Each row is a point. Each copy is the shape, with its points in the same order, stretched, turned, moved and blurred by noise. Say if it was mirrored as well.
(in the rows, 128 means zero)

Shape:
[[120 153 115]
 [129  97 111]
 [ 70 130  40]
 [122 138 101]
 [120 101 109]
 [132 207 167]
 [ 94 156 140]]
Copy 1 (7 x 3):
[[156 140 109]
 [147  99 156]
 [144  65  54]
 [165 123 111]
 [141  95 140]
 [158 230  97]
 [131 162 103]]
Copy 1 is: only turned
Copy 2, 7 rows:
[[170 136 100]
 [119 119  98]
 [166 129   7]
 [156 139  88]
 [127 118  92]
 [212 148 154]
 [184 110 100]]
Copy 2 is: mirrored

Shape (12 x 6):
[[119 123 109  78 116 152]
 [112 149 172 117 123 126]
 [146 146  95 115 101 114]
 [150 107 134 115 160 123]
 [ 97 147 144 151 106 147]
 [ 99 148 120 184 158 152]
 [107  80 102 128 162 133]
 [107 145 110 137  72 126]
 [160 133 133 150 158 142]
 [149 132 119 108 165  63]
 [249 134 113 153 163 120]
 [133 109 206 142 163 127]]
Copy 1, 12 rows:
[[ 81 179 101 110 147 115]
 [118 146 156 163 137 125]
 [142 170  71 117 159 118]
 [114 118 135  89 149 143]
 [103 131 121 182 126 132]
 [ 91  72 125 170 166 157]
 [ 67  98 119  94 133 110]
 [127 165  75 167 123 105]
 [128 101 119 114 157 181]
 [155 133 131  91 184  93]
 [200 105  80  55 181 227]
 [119  89 198 138 113 157]]
Copy 1 is: only turned
Copy 2 (12 x 6):
[[ 81 176 116 135 109 118]
 [114 158 142 130 142 172]
 [112 134 113  83  84 126]
 [148 154 149 152 110 109]
 [107 112 116 137 140 182]
 [149  92  79 168 146 176]
 [137 115 114 172 140  85]
 [ 90 104 115  86 116 154]
 [163 134 139 156  94 145]
 [170 156 130  91 126 103]
 [211 136 173 125  18 125]
 [155 140 195 183 154 167]]
Copy 2 is: mirrored

Shape, 12 rows:
[[149  47 154 124 102 142  78 120]
 [ 49 177  95 104 139 121  52 147]
 [102 181 111 141 120  64  46 196]
 [138 110 164 140 110 125 167  65]
 [145 121 155 211 140 112 151  84]
 [146 158 138 180 183  95 151 100]
 [114 150 115 132 127 102 121 119]
 [119  86  95 171 135 117 173 101]
 [149  75 162 123  55 218  88 152]
 [101  87 164 184 129 140 150  75]
 [ 80 134 143 115 133 100 103 189]
 [128 121 133 153 178 123 141 110]]
Copy 1, 12 rows:
[[ 90 119  80 121 154 190  79 122]
 [ 97 135  37  93 132  58 175 150]
 [118  62  50 155 108  66 121 162]
 [136 149 163 134 130 168 142  84]
 [143 146 161 192 133 159 158 143]
 [170 125 179 187 144 120 169 169]
 [134 120 112 142 134 107 147 119]
 [182 161 116 185 141 166 149 123]
 [ 79 180  74 101 118 158  24 108]
 [103 177 140 152 111 190 162 122]
 [144 103  81  99  92 106 132 156]
 [165 149 136 133 154 146 152 167]]
Copy 1 is: only turned
Copy 2, 12 rows:
[[124 165 136  64 165 151 111  80]
 [ 93 124 182 109  72 197  27 209]
 [133  96 197 108  97 187  99 245]
 [111 127 136  89 114  51 107  87]
 [ 95 124 172 142 169  38 131 129]
 [ 94  96 141 148 149  40 104 179]
 [119 119 148 115  99 113  94 166]
 [ 75 161 110 161 121  97 152 120]
 [175 139 173  98 176 191 103  27]
 [ 52 147 166 113 143  84 113  87]
 [ 84  80 160  94  96 186 119 169]
 [ 80 105 115 135 149  88  93 144]]
Copy 2 is: mirrored
Copy 3, 12 rows:
[[105  58 123 119 166 191 190  79]
 [191 103 155 210 111  90  66  88]
 [208  89 216 169  90  84 108 116]
 [ 66 121  98  76 115 153 145  74]
 [ 81 109 161  58 116 145 110  82]
 [116 160 181  71 127 123  92  69]
 [140 119 142 120 115 103 106  94]
 [ 80  98 130  74 167 101 109 105]
 [ 98  71  89 146 150 239 162 154]
 [ 46  92 123  99 125 147 116  76]
 [119 117 173 179 113  96 136 121]
 [105 146 158  99 154 131 109  73]]
Copy 3 is: mirrored
Copy 4, 12 rows:
[[ 96 192 113 199 113 203 113  99]
 [106 132 222  50 227 208 104 133]
 [150 200 196  58 181 190 132 205]
 [108 121 138 162  58  87 110  72]
 [104 156 152 158  69  52  89 141]
 [114 135 150 124 123  44 128 144]
 [136 132 164 104 141 124 112 125]
 [138 100 101 152 121  81  57 119]
 [126 142 182 235  89 249 129 119]
 [ 68 126 149 163  69 101  65 101]
 [115 125 154  94 148 200 130 163]
 [101 117 134 143 143  96 118 127]]
Copy 4 is: mirrored

Shape:
[[ 57 147 131 159 111  86 155 142 158 130 164]
 [146  99 156 140  91  90  90 137  62 141 124]
 [153 110 217 115  71 139 143 128  50 124 146]
 [109 103  94 159 132 177 105 108 129 111 100]
 [ 99 107 105 121  95 166 126 104 153 116  80]
 [126 101 166 121 139 125 142  57  76 159 139]
 [128 161 104 159 134 123 133 174 163 156 125]
 [137 188 146 178 169  79 139 199 152 104 127]
 [150 150 127 158 135  76 143 112 201 150 149]
 [ 86  78 103 136 125 146 123 111 160  98  29]
 [149  64 150 113 117 135 165 117  61 170 111]
 [154 171  78 159 136  79 160 166 146  87 144]
 [155 166 169  97 108  94 131 128  42 159 121]
 [152 118 156 172  81 132 158  87  51 159  94]]
Copy 1 (14 x 11):
[[162 129 120 174 123 139 115 164 105 236 159]
 [ 95 112 142 138  81 155 175  94 101 128  48]
 [ 77 122 164  98 162 145 132  91  90 120  27]
 [158  92  81 137 106  95 178 109 150 144 136]
 [129  99  91 155 143 140 162 137 164 142 154]
 [111 115 130  96 115  99  89 133 150 121  59]
 [192 105 173 143 118 120 159 162  94 160 184]
 [243 177 193 163 122 104 174 160  60 191 161]
 [192 183 190 113 107 128 115 142 123 180 198]
 [154 125  82 184 121 128 210 169 190 152 151]
 [102  77 151  70 122 121 157 176 130  96  46]
 [249 157 124 123 105 139 157 173  80 169 163]
 [121 108 169 142 133 160 104 142  89  87  52]
 [148  90 165 103 134 162 137 115 163 121  30]]
Copy 1 is: only turned
Copy 2:
[[176 147 149 114 175 168  97 145 175 124 212]
 [ 69 140 152 106 105 153 135 143 152 198 127]
 [ 62 141 153 183 126 177 137 163 186 193 116]
 [132 167 131 130 119 169 147  79 112  93 151]
 [161 131 145 138 164 159 124  77 133  93 124]
 [ 52 146 109 156 135 140 108 120 187 155 169]
 [182 143 147 109  89  91 130 117 140 106 159]
 [212 160 127 134  88  63 104 168  81 126 176]
 [212 101  96 117 108 105 104 111 143 132 196]
 [184 155 135 130 199 137 112  62  81 120 137]
 [ 59 165 123 139 151 118 143 107 203 194 111]
 [192 148  94  93  92  87 152 162 109 102 152]
 [ 29 115 147 128 105  90 123 181 164 161 110]
 [ 34 111 148 158 152 135 193 132 148 166 168]]
Copy 2 is: mirrored

Shape, 16 rows:
[[138 187  87  97 159 126  89 126  87 164 140 134]
 [185 166 153 152 150 163 128 119 164 112  82 129]
 [ 65 164 122 162 109 105 197 120 109 150 183 126]
 [138 180 178 171  93  49 107  82 128 102 136 144]
 [127 102 134 143 126  84 117 173 116 127 131 133]
 [123 177 122 124 128 137 129 163 131 142 191 131]
 [140 145 135  93 216 156 180 143  87 167 159 106]
 [119 133 107 144 135 156 155  89 158 128 106 123]
 [107 128  99 139 177 129 169  58 119 160 128 165]
 [ 95 122 138 101 108 132 168  50 109 118 101 146]
 [ 88 143 100 135 168 189 155  84 121 135 167  80]
 [154 162  80 162 119 144 135 100  95 119 168 108]
 [161 147 151 137 146  98 129 109 140 179 171 166]
 [128 175 233 148 118 151 135 112  61 131 121 120]
 [128 128 106 216  81 115 153 109 184 163 139  66]
 [109 142 155 121 107 147 165 140 106 125 124  59]]
Copy 1, 16 rows:
[[128 102 164  73 175 121 193 139 100 136  89 115]
 [179 137 112 153 188 136  96 164 108 137 172 135]
 [ 57 189 162 144 120  46 136  89 102 183 124 155]
 [116  98 127 164 155 111  86  57  50 157 136 169]
 [130  94 135 115  80 141 108 139 128 147 136 164]
 [128 160 105  93 130 109 137 141  86 165 132 153]
 [106 118 125  79 166  64 186 185 166 192 121 138]
 [125 167 140 165 148 109 123 107 153 133 139 104]
 [ 62 148 162 165 172 107 149 101 194 153  87 119]
 [ 77 117 135 147 156  87 155  51 172 108 140 117]
 [ 93 175 155 130 151  91 180 107 150 195 144  70]
 [ 93 141 150 158 154 100 168 142  63 136 130  83]
 [124 122  96 168 146 127 130 129 129 163  86 191]
 [114  85 161 123 180 111 158 110  76 172 218 185]
 [168 202 157 249  77  85 114 111  91 174 125 140]
 [143 127 140 109 115  58 164 125 102 159 184 125]]
Copy 1 is: only turned
Copy 2 (16 x 12):
[[ 97 185 123  95 215 188 169 179 146 130 114 140]
 [152 121 133 179 152 117 185 139 142  93  84  81]
 [153 193 170 135  98 159 125 140 102 228 148 119]
 [163 134 110 217 158 133  84 193 138 192  75  85]
 [129 100 123 147 134 134 126 153 130 126 173 133]
 [181 180 132  89 158 146 164 161 154 163 150 141]
 [143 181 171 104 167 178 200 143  74 129 145 174]
 [118 117 179 146 131 139 156 108 140 148 106  87]
 [ 96 153 221 153 133 203 155 137 124 169 121 100]
 [ 94 141 195 173 112 138 104 140 128 172  65 134]
 [147 172 182 116 167 174 152  66 110 181 115 130]
 [161 153 110  92 135 199 126 139 112 167 106  93]
 [173 127 146 152 161 189 175 195 154 188 132 128]
 [156 210 107 234 152 151 133 146 125 157  64 173]
 [177  58 102 164 117 130 169  91 115 231 154  50]
 [143 140 115 145 131  99 138 110  85 159 112 150]]
Copy 2 is: mirrored
